Every row gives one point. Examples show where two turns around zero, p and q, send a point. Where does a point land after both, in the order given? Backwards means that the second turn is done in reverse. Each puzzle has new turns, and all numbers are rounded.

Turn p:
[0.33 0.24] -> [0.13 0.39]
[-0.34 -0.08] -> [-0.23 -0.26]
[ 0.01 -0.16] -> [ 0.10 -0.13]
Turn q:
[ 0.02 -0.20] -> [-0.15 -0.13]
[-0.34  0.23] -> [-0.01  0.41]
[ 0.32 -0.04] -> [ 0.15 -0.29]
Where do these land?
p, then q: [ 0.31 -0.25] -> [ 0.21 -0.34]
q, then p: [0.04 0.10] -> [0.07 0.08]
q, then p: [-0.35  0.15] -> [-0.28  0.26]

Turn p:
[ 0.18 -0.02 -0.14] -> [0.13 0.01 0.19]
[-0.05 -0.08 -0.36] -> [ 0.31 -0.21  0.02]
[-0.14  0.25 -0.06] -> [ 0.14  0.14 -0.22]
[ 0.01 -0.15  0.56] -> [-0.58  0.06  0.01]
Turn q:
[ 0.16  0.08 -0.08] -> [0.19 0.05 0.02]
[ 0.02 -0.31  0.14] -> [-0.11 -0.15 -0.29]
[-0.05  0.57  0.03] -> [ 0.13 -0.01  0.56]
[-0.13 -0.34 -0.09] -> [-0.21  0.11 -0.29]
Where do these land?
p, then q: [-0.18 -0.03 -0.34] -> [ 0.23  0.05 -0.30]
p, then q: [ 0.18 -0.26  0.43] -> [-0.49 -0.12  0.17]
q, then p backwards: [ 0.03  0.29 -0.26] -> [ 0.33  0.18 -0.10]
q, then p: [-0.22 -0.11 -0.28] -> [ 0.16  0.17 -0.29]
q, then p: [ 0.20 -0.13  0.22] -> [ 0.07 -0.23  0.21]
p, then q: [-0.02  0.23  0.22] -> [-0.01  0.16  0.27]

Turn p:
[ 0.31  0.22 -0.10  0.11] -> [ 0.10  0.37  0.07 -0.13]
[-0.23 -0.20 -0.12  0.54] -> [-0.12 -0.02  0.44  0.43]
[-0.05 -0.38 -0.16 -0.17] -> [-0.02 -0.10 -0.29  0.32]
[-0.04  0.15  0.25 -0.26] -> [ 0.04 -0.19 -0.12 -0.32]
[ 0.10 -0.10  0.43  0.07] -> [ 0.37 -0.23  0.13 -0.08]
[-0.23  0.19 -0.13  0.07] -> [-0.30  0.01  0.13 -0.06]
[ 0.14  0.12 -0.17 -0.36] -> [-0.07  0.16 -0.36 -0.17]
Turn q:
[-0.17 -0.14 -0.38  0.07] -> [ 0.07  0.21 -0.15 -0.36]
[ 0.37 -0.16 -0.19 -0.07] -> [ 0.06 -0.36 -0.17 -0.20]
[-0.11  0.30  0.22 -0.05] -> [0.02 0.13 0.05 0.37]
[ 0.16  0.06 -0.05  0.05] -> [-0.04 -0.11 -0.14  0.02]
[ 0.37  0.13  0.32 -0.47] -> [ 0.28 -0.48  0.14  0.38]
[-0.42 -0.03  0.06  0.36] -> [-0.30  0.45  0.12 -0.07]
[-0.20 -0.15  0.02  0.12] -> [-0.11  0.17  0.14 -0.14]
Where do these land?
q, then p backwards: [-0.05  0.14 -0.12 -0.27] -> [ 0.26 -0.17  0.11  0.00]
q, then p: [-0.07  0.12 -0.04  0.13] -> [-0.16  0.07  0.07 -0.05]
p, then q: [-0.06  0.15 -0.21  0.29] -> [-0.10  0.20  0.12  0.30]
p, then q backwards: [ 0.07 -0.14  0.63 -0.25] -> [ 0.38 -0.20 -0.29 -0.46]
p, then q: [ 0.20  0.23 -0.16 -0.11] -> [ 0.25  0.09 -0.17  0.18]
q, then p: [-0.10 -0.49 -0.10  0.22] -> [-0.11 -0.34 -0.34 -0.25]
